Each row is a point. Two turns around zero, p and q, are shown by what they do to some points. Write where each new point lands after one turn and then the other. Backwards means that the second turn is done in reverse. Each puzzle has new turns, and all numbers are rounded.
In the rows, zero is written as 128.

Turn p:
[193 180 142] -> [ 67 164  82]
[ 86  95 150] -> [183 130 147]
[155 115 110] -> [116 103 106]
[142 124  80] -> [101  86 131]
[ 79 136 150] -> [156 155 166]
[114 118 136] -> [146 130 134]
Turn q:
[151 153 174] -> [163 155 165]
[170 128 137] -> [161 109 149]
[ 95 111 122] -> [ 92 132 120]
[70 88 92] -> [ 57 116  95]
[155 160 114] -> [169 127 111]
Where do these land?
p, then q: [173 110  85] -> [ 74  96 112]
p, then q: [112 166 191] -> [184 173 105]
p, then q: [104 102 132] -> [147 109 152]
p, then q: [123 135 104] -> [108 134 142]

Turn p:
[116 120 153 138 171  99] -> [127 101  77 129 129 146]
[127 143 155  93 145  82] -> [ 93  75 108 129 122 117]
[124 110 166 117  75 157] -> [134 113 190 120 131 164]
[135 174  94 163 122  97] -> [149 138 109 110  89  76]
[106 102  82 131  78 178] -> [124 199 181 123 120 147]
[156  73 157 104 119 143] -> [117 114 153 113 185 161]
[132 174  88 150 187 141] -> [152 156  78 173 121  84]
Turn q:
[138 151 156 149  90  89] -> [102 147 104 136 178 153]
[127 190 100 135 104 145] -> [165 131 154  96 175 144]
[137  96 138 109  67 199] -> [102 186 201 126 117 101]
[118 135 133 121 155  92] -> [126 105  90 121 121 142]
[ 96 107 115 130 107  78] -> [129 153  96 142 109 177]
[120 121 103 161 166 129] -> [161  94 126 158 117 130]
[137 127 159 104 174 214] -> [106  81 188 104 104  67]
[150  98 120 116 161  80] -> [133 125  66 142 103 111]
Where do these land?
p, then q backwards: [123 120 103 157  93 119] -> [122 128 107  85 111 142]
q, then p: [ 95 141 144 161 130 158] -> [150 115 129 136 146 178]
q, then p: [191 105 178 144 123 134] -> [122 125  63 109  76 135]
p, then q backwards: [102 118  75 162 145 140] -> [142  97 101 103  88  95]
p, then q backwards: [103 158  64 111 122 148] -> [153  63 134 116  96 143]
q, then p backwards: [148 100 170  34 131  94] -> [100 121  60 127 131  41]
p, then q backwards: [134 154 163 127 151 104] -> [130 132 132 141 180 116]

Turn p:
[ 67 100 128  81 139 152  97 116 150] -> [153 152 137 108 138 173 182 127 176]
[160  97 142 131 172 131 130 159 131] -> [ 95  98 140 147 160 156 103 117 139]
[154 109  89 140 163  95  98 160 153] -> [112 106  89 125 163 155  87 164 148]
[138 133 151 141 156  75 115 177 145] -> [ 92 142 137 128 175 146  91 166 109]
[135 164 143 156  71  90 221  79 101] -> [135 163 160 111  61  42  80 101  92]
[116 136 134 129 146 133  87 143  94] -> [113 118 112 117 166 129 164 128 112]
[ 82 119 117 149 140 166 129  99 124] -> [129 120 135 123 117 101 174 127 174]
[ 90 158 101 104 136 181 104 123 148] -> [183 110 131 132 133 135 183 153 148]
[172 165 172 153  74 122 176  70 133] -> [140 169 141 180  75  68  96  96  90]
[135 141 152 169  46 127 189 137 123] -> [103 141 158 136  41  94 112 136  80]
[154 112 101  78 178 124 104 171 117] -> [139  84 115 108 183 184 111 119 127]
[132 103 105 105 115 140  85 102 116] -> [142 131  78 122 124 150 153 103 142]
Turn q:
[ 95  83 172 108 127 168 114  90 108] -> [142  81 101 134  96 114 140  86 180]
[129 173 100  92 111 125  97 136 105] -> [ 60 125 144 112 140 133 148 145 132]
[104 164 114 124 125 127  73 150 148] -> [ 67 147 134 164 114 116 127 144 126]
[ 94 170 155 100  61 131  79 158 101] -> [ 62 121 136 110  80  86 157 175 160]
[155 101 109 203 145 105 157 114 171] -> [184 153 102 143 151 134  67 130  82]
[110 168 160 135 176 155 179 108 103] -> [144 175 131  89 103 151 147  64 138]
[106 120 178 109 116 151 130  78  96] -> [131 100 108  94 103 101 141  84 170]
[163  94 139 140 179  97 170 145 143] -> [199 148 134 145 163 136 146 117  97]
[130 156  65 107  82  76 109 162 192] -> [ 83 138 191 156 167 108  84 196 109]
[172 109 105 136 126 146 149 152 159] -> [155 108 150 140 129 158 113 144  83]
[ 96  83 139 131 141 154 152 113  72] -> [163 113  92 112 117 159 146 110 184]
[182 114  99 152 146 101 128 129 138] -> [145 128 113 136 174 140 119 140  77]
Where do these land?
q, then p: [ 91 148  82  79 128  87 102  96 130] -> [125 162 162 131 179 124 144 166 182]
q, then p: [189  82 150 167  87 103  99 169 169] -> [ 51  86  91  87 135 138  95 125  79]
p, then q backwards: [167 127 152 124 175 159 159 104 128] -> [113  99 126  89 153 130 124  95 178]
p, then q: [108  90 129 101 135 163 135 147 167] -> [151 104 147 137  71 128 110 112 109]
q, then p: [161 174 141 107 103 135 157 147 108] -> [143 140 172 105 124 153 137  91  94]
q, then p backwards: [112 145 134 101 122 161 138 101 172] -> [146 105 147 127 133 138 189 123 117]
p, then q: [126 187  99 176 128 123 126  99 128] -> [139 157 128 134 183 116 140 181 110]
p, then q: [161 129 173 129 167 158 148 174 152] -> [165 139  69 154  79 120 139 107 133]
q, then p: [ 84 101 154 149 163 101 168 110 118] -> [173 128 103 178 139 112  82 141 127]
p, then q backwards: [101  85 166 156 142  84  84 121  79] -> [122 198 111 119 153  98  91  97  81]
q, then p: [ 97  84  87 116  82 109  68 130 105] -> [ 91 110 133 112 131 169 122 198 180]
q, then p: [139 185  69 130 105 153 153 138  81] -> [171 109 173 115 132 169 197 122 121]

Turn p:
[100  96 115 158 142 124 109 119 131 106 114 121] -> [129 156 110 121 122 140 116 144 162 130 101 154]
[130 133 155 132 155 138 143 125 155 113 167 121] -> [131 151 169 142 112 132 145 141 111 155 136 140]
[108 150  97  92 141 113 120 136 158 145 120 121] -> [169 122 118 176 123 112 120 115 125 112 121 123]
[154 113 163 154 141 104 147 145 128 107 121 116] -> [118 145 130  96  93 124 114 148 127 157 155 124]
[110 149 128 155 111 128 128 132 119 200 123 108] -> [164  88 129 124 150 159 140 151 153 120 135  87]
[130 108 162 110 139 106 156 115 161 104 141 120] -> [111 149 153 150 103 115 100 157 104 148 136 134]
[108 102 139 131 105 107 117 142  97 120 146 116] -> [127 152 126 101 142 157  99 137 118 105 133 125]
[108 101 147  94 127 170 126 115 114 144 119 111] -> [107 141 147 144 170 109 132 150 149  97 140 126]
[162 133 139 152 137 124 102 131  79 140 105 101] -> [137 122 131  62 122 110 135 125 157 114 134 106]
[102 154  90  97 145 131 144 142 106  70 118 153] -> [118 168  77 148 116 110 157 100  91 105 111 139]
[168 154 138 139  91 132 151 112 128 115 116 151] -> [ 93  95 119 110 131 117 134 114 101 165 123 109]
[132 114  98 136  81 155 113 143 131 125 118 142] -> [111 118 103 129 167 146 116  90 145 138 127 134]
[119 155 117 154 136 114 121  98 160 120 161 138] -> [149 119 147 140 111 149 138 128 111 156  83 141]
[124 132 135  97 127 102 106 165 134 152 120 164] -> [159  99 109 135 132 121 109 122 104 106 162 154]
[164 126  97 119 143 171 137 100 117 160 131 139] -> [ 98  93 153 142 125 119 165 100 159 110 124 124]
Turn q:
[156 135 130  87 122 142 109 108  94 149  91 110] -> [124 115 113 162 119 172 139 114  77 113 137 131]
[148 138 107 112 114 129 140 113 149 151 123 104] -> [124 113  98 136 135 154 131 124 125 158 122 150]
[139 140 134 140 130 116  94 153 149 154 163 145] -> [ 92 115 143 107 145 125  85 110 144 121 122 135]
[ 94 109 113 113 160 167 151 125 111 104 136 113] -> [188 114 121 156 118  96 139 126 137 120 137 119]
[133 142 161 160 153 112 113  83 155 159 136 151] -> [119 120 189  94 145 150 132  99 126 158 115 128]
[129 127 113 119 132 106 149  92 115 139 124 134] -> [136 119 138 126 114 129 139 143  98 159 128 143]
[157 163 105 141 148  98 155 139 107  95 136 124] -> [116 120 113  93  89 101 159 133 126 113 123 166]
[164 135 101 146 115 141  98 115 112 119 127 161] -> [103  91 126  97 116 145 131 139 119 115 158 104]
[102 120 117 124 102  98 126 151 145  97 165  91] -> [136 159  81 107 150  86 103 135 132 132 112 133]
[107 124 146  99 113 122 157 137 166 100 137 111] -> [147 149 106 139 157 113 136 149 145 132  82 133]
[128 102 144 133 158 114 108 153 161 148 142 149] -> [ 95 122 160 141 143 102 106 106 149 138 111 114]
[128  97 153 161 148 129 124 125 121 135 118 112] -> [131 154 146 132 109 126 132  93 134 140 131 101]
[115 132 162 121  94 157 155 147 110 138 109 153] -> [140 151 146 154 117 166 119 167 146 101 125 125]
[ 91 126 106 137 105 161 115 151  97 104  84 133] -> [142 150 114 150 133 128 142 155 134  92 190 110]
Where do these land?
p, then q backwards: [111 122 141 156 116 130 111 128 105 166 133  90] -> [112 138 148 150 100 165 126 113 146 111 140 155]
p, then q: [128 130 130 120 107 147 141 106 109 128 107 149] -> [143 141 133 148 128  89 136 132 126 140 143 132]
p, then q: [155 108 124 133 109 149 133 145 170 138 147 122] -> [142 121 162 116 142 148 100  99 139 150 124 114]
q, then p: [112 114 127 134 127 138 147 151 108 117 150 127] -> [143 122 125 116 126 125  99 103 117 150 125 125]
p, then q backwards: [119 117 121 108 142 125 121 104 111 112 150 150] -> [140 155 152 108 138 106 128 144 112 127 123 132]
q, then p backwards: [120 110 138 150 121 140 132 107 145 134  76 100] -> [116 146 114 149 127 165 155 163 139 118 147 107]
q, then p: [143 122 135 206 128 138 135 128 142 125 134 148] -> [141 128 165 179 160 112 105 139 108 144 136 109]
p, then q: [115 184  91 109 130 116 108 131 125 121 131  64] -> [113 136  91 105 109 163 183  90 100 138 116 148]
q, then p: [146 113 150 108 118  31 104 143 105 134 147 149] -> [168 136  72  91 162 117 124 163  96  70 115 123]
p, then q: [105 137 146 112 113 135 106 126 128 113 149 149] -> [127 114 160 133 102 119 141 126 116 102 137 130]
q, then p: [134 126  94 109 177 137 133 142 110 130  65 139] -> [ 93 138 125 118 106 200 130 158 113 151 124 122]
p, then q: [120 156 115 110 141 134 149 115 176 127 136 147] -> [117 155 149 111  88 145 126 129 140 152 153 121]
q, then p: [155 125 153 110 136 143 143 136 131 122 138 132] -> [111 134 103 126 139 112 115 134 149 149 124 125]

Turn p:
[104 124 120 154 112 121 127 126 165 143 126 134 110 155] -> [117  97  91 131 149 127 141 132 122 124 116 102 121 111]
[142 124 123 127  97 129 120 149 136 167 129 127 153 136] -> [140 136 101 168 138 130 117 155 138 133 128 123 144 134]
[106 134 114 129 145 126 129 146  93 103 105 141 131 117] -> [132 156 134  97 149 120 120 117 114 136 141 148 102 137]
[153 135 100 132  93 139 152 113 141 127 140 148 150 138] -> [149 135 114 160 125 168 118 116 142 112 139 107 119 113]
[146 140 141 124 118 123 112 113  87 121 114 131 100 105] -> [146 140 131 107  95 107 111 107 109 145 145 135 145 124]
[107 142 153 110 122 121 125 126  80 105 122 127 123 100] -> [140 164 131  94 106 110 133 101 122 145 123 148 131 150]
[124 105 131 108 126 130 150 109 152 152 120 144 139 137] -> [129 111 120 162 114 145 152 140 125 133 120 137 104 124]
[148 128 111 111 104 128 160 147 174 129 122 110 129 114] -> [110 139 124 152 131 156 128 139 165 149 120 124 132  86]
[123 119 154 156 139 113 141 124  84 112 136 112 131 113] -> [134 140 138  87 102 114 101 131 127 120 107 127 116 153]
[128 118  98 123 126 112 110 111 189 126 123 113 158 135] -> [111 104 123 172 155 124 132 119 155  99 113 145 124  96]
[124 159 159 105 140 131 124 132  70 100 132 104 115 144] -> [161 144 149  68 117 123 143 123 131 131 135 147 158 154]
[137 150 172 141 166 106 127 139  98  96 105 153 127 121] -> [150 118 166  89 136 123 101 105 107 162 112 143 120 155]
[120 138 102 140 157 149 121 115 160 178 147 109 119 132] -> [104  95 134 151 134 102 151 154 150 114 159  96 123 127]
[147  86  93 128 131 120 130 132 159 139 126 131 124 153] -> [105 102 114 152 138 152 118 157 118 108 136 141 122  99]
[112 120 115 123 146 128 104 136 160 144 181 136 114 128] -> [ 73 106 122 145 139 131 145 125 128 112 141 114 147 152]
[128 125 161 136 126 171 115 131  98 104 120 128 124 118] -> [147 163 158 110 120 116 135 127  93 127 115 114 141 134]
Turn q:
[115 136 125 163 150 130 130 100 115 181 126 119 125 141] -> [153 117 141  97 123 132  99 120 102 125  95 137 133 163]
[117 150 153 113 148 134 141  97 123 119 116 126 115 121] -> [127 106 133 127 135 130 136 113 108 155 125  92 141 134]
[143 121 113 113 117 121 128 135 144 123 225 147 130 144] -> [124 138 104 169 108 148 174 128 112 135 120 202 125 122]
[166 104 126 111 147  94 132  64 149 114 135 142 119  76] -> [142 104 116 179 131 135 108  74  95 141 180 122 102 136]
[143 115 149 132 116 142 143 146 147 118 113 135 115 135] -> [124 137 141 143 131 120 128 120 165 142 115 119 117 116]
[129 190 148 167 133 133 125 134  88 110 114 116 133 140] -> [117 157 122 110 129 127 101 156  97 147  93  93 164 111]
[131 130 108 140 160 130 142 143 145 114 163 113 121 142] -> [130 107 136 156 102 151 133 141 122 114 103 146 136 111]
[117 204 107 139 110 141 133 140 147 113 110 147 115 118] -> [ 69 160 160 121 108 153 124 151 111 145 128 100 131 135]
[134 113 166 111 139 141  63 140 120 116 113 124 142 134] -> [120 118 113 114 133  72 122 120 150 134 150 136 173 108]
[138 116 113 125 121 148 135 123 100 120 111 128 128 144] -> [118 123 112 106 151 136 122 120 136 119 114 123 116 109]
[120 107 115 114 124 101 140 137 134 128 114 135 179 135] -> [151 120 106 111 110 124 132 156 141 124 157 128  94 122]
[139 112 117 112 141  99 119 117  97 187 131 116 120 128] -> [149 105 103 122 158 126 107 132 120 111 129 152 129 180]
[116 107 109 123 115 128 130 137 140 110 119  85 128 144] -> [131 112 150 130 143 115 141 149 132  96 126 129 111 101]
[113 116 153 126 122 138 124 145 134 129 129 137 138 144] -> [139 134 130 115 120 113 146 131 154 140 123 134 136 122]
[116 110 129 135 108 119 138 134 131 108 112 144 115 132] -> [138 144 145 124 144 143 132 127 149 135 142 123 118 110]
[120 125 127 130 107 140 145 136 139 152 134 122 138 121] -> [131 143 134 124 118 120 145 128 134 116 115 128 107 148]
[118 121 116 121 118 137 109 148 124 133 112 141 116  77] -> [111 151 131 128 130 132 128 110 147  97 162 112 143 149]
Where do these land?
p, then q: [123 163 103 109 138 165 143 128 114 115 106  96 149 143] -> [114 121 119 190  99 130 136 127 130 159 115 112 130 137]
p, then q backwards: [108 124 119 109 116 121  91 134 159 147 144 126 116  84] -> [165 149 150  98 118 156  98 138 139 114 146 131 118 109]
q, then p: [122 125 147 138 113 127 113 134 144  94 118 157 108 133] -> [120 121 138 155 116 110 138 119 150 145 117 103 128 153]
p, then q backwards: [132 137  90 105 145 106 136 118 115 134 135 140 125 123] -> [135 105 104 108 127 116 111 123 146 131 124 160 132 119]
q, then p: [113 122 156 136 100 144 157 140  98 114 117 130 106 132] -> [137 114 169 128 131 113 140 140 165 150 133 128 116 109]
q, then p: [151 153 105 133 140 102 150 136 118 111 123  97 148 148] -> [106 165 124 108 149 107 103 150 108 139 140 132 140 118]
q, then p: [174 129 110 142 126 144 128 118  99 120 119 116 126 138] -> [115 134 135 119 141  86 128 108 110 121 150 146 116 114]
q, then p: [119 128 153 122 147 106 103 129 154 161 135 121  91 109] -> [154  92 124 138 137 143 112 141 118 104  93 124 132 159]
p, then q backwards: [159 126 113 103 140 120 132 158 131 144 122 126 157 128] -> [142 124 122 130 125  87 119 153 140 129 131 142  99 141]
q, then p: [154 133 105 117 176 154 166 124 114 104 116 115 154 134] -> [102 171 115 127 118 101 128 145 114 105 131 139 120  74]
p, then q: [123 132 103 154 137 147 153 122 123 118  94 116 157 120] -> [109 126 147 177 139 129 113 124 129 138 132 115 159 137]
q, then p: [105 113 165 155 113 111 101 132 111 145 127 164 113 138] -> [154  97 150 173 135 140 131 118 149 143 144 133 143 155]
p, then q: [150 155 108 117 152 136 127 127 123 139 136 125 148 159] -> [136 120 118 158 101 119 134 114 143 139 109 151 134 105]
q, then p: [108 100 133 120 103 122 124 113 171 153 131 135 107 132] -> [133  83 131 124 103 157 138 124 111 146 109 113 132 144]
q, then p: [108 136 143 139 112 128 121 136 166 156 174 146 106 101] -> [184 106 112 126 129 156 131 117 129 134 108  90 120 147]
p, then q: [101  81 144 138 120 113  96 133 132 123 160 129 118 129] -> [135 125 127  77 143 152 134 154 128 118 149 112 127  98]
q, then p: [124 119 178 139  98 130 136  94 104  99 118 137 146 127] -> [130 111 141 133  89 105 114 130 175 145 166 137 128 129]
